Rows are points. Each copy is the shape, with its points in the same order, turned, moved and blurred by noise. Is it also mirrored, or only turned?

Shape, 7 rows:
[[ 30   4]
 [ -3 -20]
 [-47   2]
 [ -5 -27]
 [ 15 -11]
 [-26   3]
 [-60  16]]
Copy 1, 7 rows:
[[  7  33]
 [-25  14]
 [-23 -34]
 [-33  15]
 [-12  26]
 [-14 -16]
 [-16 -53]]
Copy 1 is: mirrored
Copy 2 (7 x 2):
[[-16 -14]
 [  2  23]
 [ 51  26]
 [ -1  31]
 [-10   6]
 [ 29  12]
 [ 69  17]]
Copy 2 is: only turned
Copy 3 (7 x 2):
[[ -1 -39]
 [  2   0]
 [-40  28]
 [  8   5]
 [  3 -20]
 [-30   8]
 [-57  31]]
Copy 3 is: mirrored

Shape (9 x 3):
[[  4 -15   7]
 [ 55   1  -2]
 [-49   3  11]
 [-36  17 -14]
 [-10   1 -64]
 [ 17 -13   7]
 [-34   9  -9]
 [-16  25 -47]
 [-31   0  -2]]
Copy 1:
[[ 11  -8  -4]
 [ 31  33 -32]
 [-32 -22  31]
 [-24   6  40]
 [ 27  32  57]
 [ 15   0 -12]
 [-19   0  34]
 [ -2  38  49]
 [-15  -9  28]]
Copy 1 is: mirrored
Copy 2 (9 x 3):
[[  4 -27   3]
 [-36  -9  35]
 [ 50 -15 -31]
 [ 28   7 -33]
 [-28   6 -60]
 [ -2 -24  15]
 [ 27   2 -33]
 [ -9  28 -45]
 [ 27  -9 -25]]
Copy 2 is: mirrored
Copy 3:
[[  7 -10   9]
 [ 43  -9 -29]
 [-38  13  27]
 [-41   8  -2]
 [-40 -36 -44]
 [ 23 -10  -3]
 [-39   2   1]
 [-43  -3 -42]
 [-29   7   7]]
Copy 3 is: only turned

Shape:
[[  1  38   0  44  14 -22]
 [  5   0   5 -30 -11 -20]
 [  5  -7 -10   0  23  -6]
 [-12  -8  22   1 -20  58]
 [  7  -1  21 -35  21   9]
 [-22 -15  29 -19   9 -10]
 [-24   9  26 -24  13   0]
 [-19  69 -35  49  14 -14]
 [-22 -14   3 -18   3   9]]
Copy 1, 9 rows:
[[ 19   9  24  -3 -71 -23]
 [ 12 -23 -15 -34 -19  -3]
 [  0 -15  26 -11 -19  -5]
 [ 34  34   1   6  23  21]
 [-22   3 -17 -20  -3  21]
 [ -2   9   2 -52  -4  -6]
 [  7  15   1 -44 -20  20]
 [ 43  -3  56   4 -95  12]
 [ 10  -1  13 -32  10   8]]
Copy 1 is: only turned
Copy 2, 9 rows:
[[  0  14 -37 -16  12 -44]
 [ 26  21  27  11  -3   1]
 [ -7  21   0  -5 -24  -4]
 [  7 -49   3  -7  -4  33]
 [  8  -2  21  30 -35  -1]
 [ -7  -7  40  12  -6 -14]
 [ 11 -15  28  10 -17 -23]
 [ 25  13 -49 -53   1 -57]
 [  4  -6  32  -8 -19   5]]
Copy 2 is: only turned

Shape (13 x 9):
[[ 80 -20 -27  -7 -10 -28   1  15  -8]
 [ -1 -21  40   3 -12  -2  16   1 -69]
 [  9  -8  -7   3  17  29   2  21  13]
 [-21 -11  27   3  74 -15  11 -13  30]
 [-15 -28  -1  -6  -3  71 -16 -21  25]
 [ 13  66  38  15 -17   8  15   2  30]
 [-16  27 -45 -16  -6  54  20 -25   8]
 [ -6  -9   4   7  21 -13   7 -36  29]
 [  0 -27 -72   8  10 -21  -7   6 -28]
 [ 14 -22  33  -4 -22 -15  20   1  17]
 [ -6  -1 -62  34  32   9   7   0  14]
 [  4  48  28   9   1 -28  -6 -25   9]
 [-27 -23  31 -18  -4 -15  -4  22 -43]]
Copy 1, 13 rows:
[[  1 -70   3  15 -24  -3 -25 -30  51]
 [ -2 -19 -19  25 -12  50 -23  24 -31]
 [ -4  23  16  -4 -14   0 -23   3  36]
 [-17  29 -11 -72   1   8   8 -18   0]
 [ -9  29  46 -19 -12 -28 -42  55   9]
 [-85  26  -9  29  -3 -16  12  -8  15]
 [-20  30  63  19  45 -18 -26  11  19]
 [-21  -7  -1 -39  17 -24  -1   2  -1]
 [ 63 -18  13  12  22 -14 -17 -24  20]
 [-29 -28 -13  -9 -18   4  12  33  17]
 [ 25  27   5  -6  37 -32 -29 -27  38]
 [-57  -4 -14   8   0 -19  14 -27 -21]
 [ 18  -3  -5  10 -27  39  17  19 -22]]
Copy 1 is: mirrored
Copy 2, 13 rows:
[[ 70 -19  -9 -16 -23   2 -47 -30 -26]
 [ 22 -18  -1  23  64  44  15 -28 -37]
 [ 25  -9   4  14  -6 -26  15  -5   2]
 [ -7 -22  40   2  14  22   6  32  56]
 [ -2  -2 -34  14   2 -24  52  34  -7]
 [ 23  65  58 -10   5  21  35  -5 -13]
 [ -4  47 -30 -12  21 -54  13   6  -8]
 [  6  -4   3 -32  -1  21  10  20  28]
 [  2 -38 -41 -26   4 -10 -28 -53   7]
 [ 48 -16  19 -23  15  22  25   9 -21]
 [  8  -5 -27 -16  -8 -34   0 -25  49]
 [ -1  40  33 -25  -5  49   5  -9  10]
 [ -4 -43  22  12  43  24   6 -27 -33]]
Copy 2 is: only turned
Copy 3, 13 rows:
[[  1  12 -39 -19  36 -18   4  79   9]
 [ 18 -35  42 -38  -6  -9  37  38 -42]
 [ 26  -4 -22  14   2   6  14  -2   1]
 [-30 -18 -41  35 -35  26  35  -8 -49]
 [ 28 -51  -5  32 -20  15 -17 -20  17]
 [-34  18  13 -14 -36 -12  32 -15  41]
 [  6  -3  26  60  25  -8 -12 -26  19]
 [-30 -18 -20  21 -15  19  -8   5 -24]
 [ 24  15 -12  13  69  31  -9  31 -36]
 [ -4  -4  -6 -22 -41   4   0  40  -8]
 [ 10  25 -29  27  41  20 -21 -22 -27]
 [-61   4  10  -9 -16  21  29   8   8]
 [ 29 -15  23 -10 -13  29  36  44 -36]]
Copy 3 is: mirrored
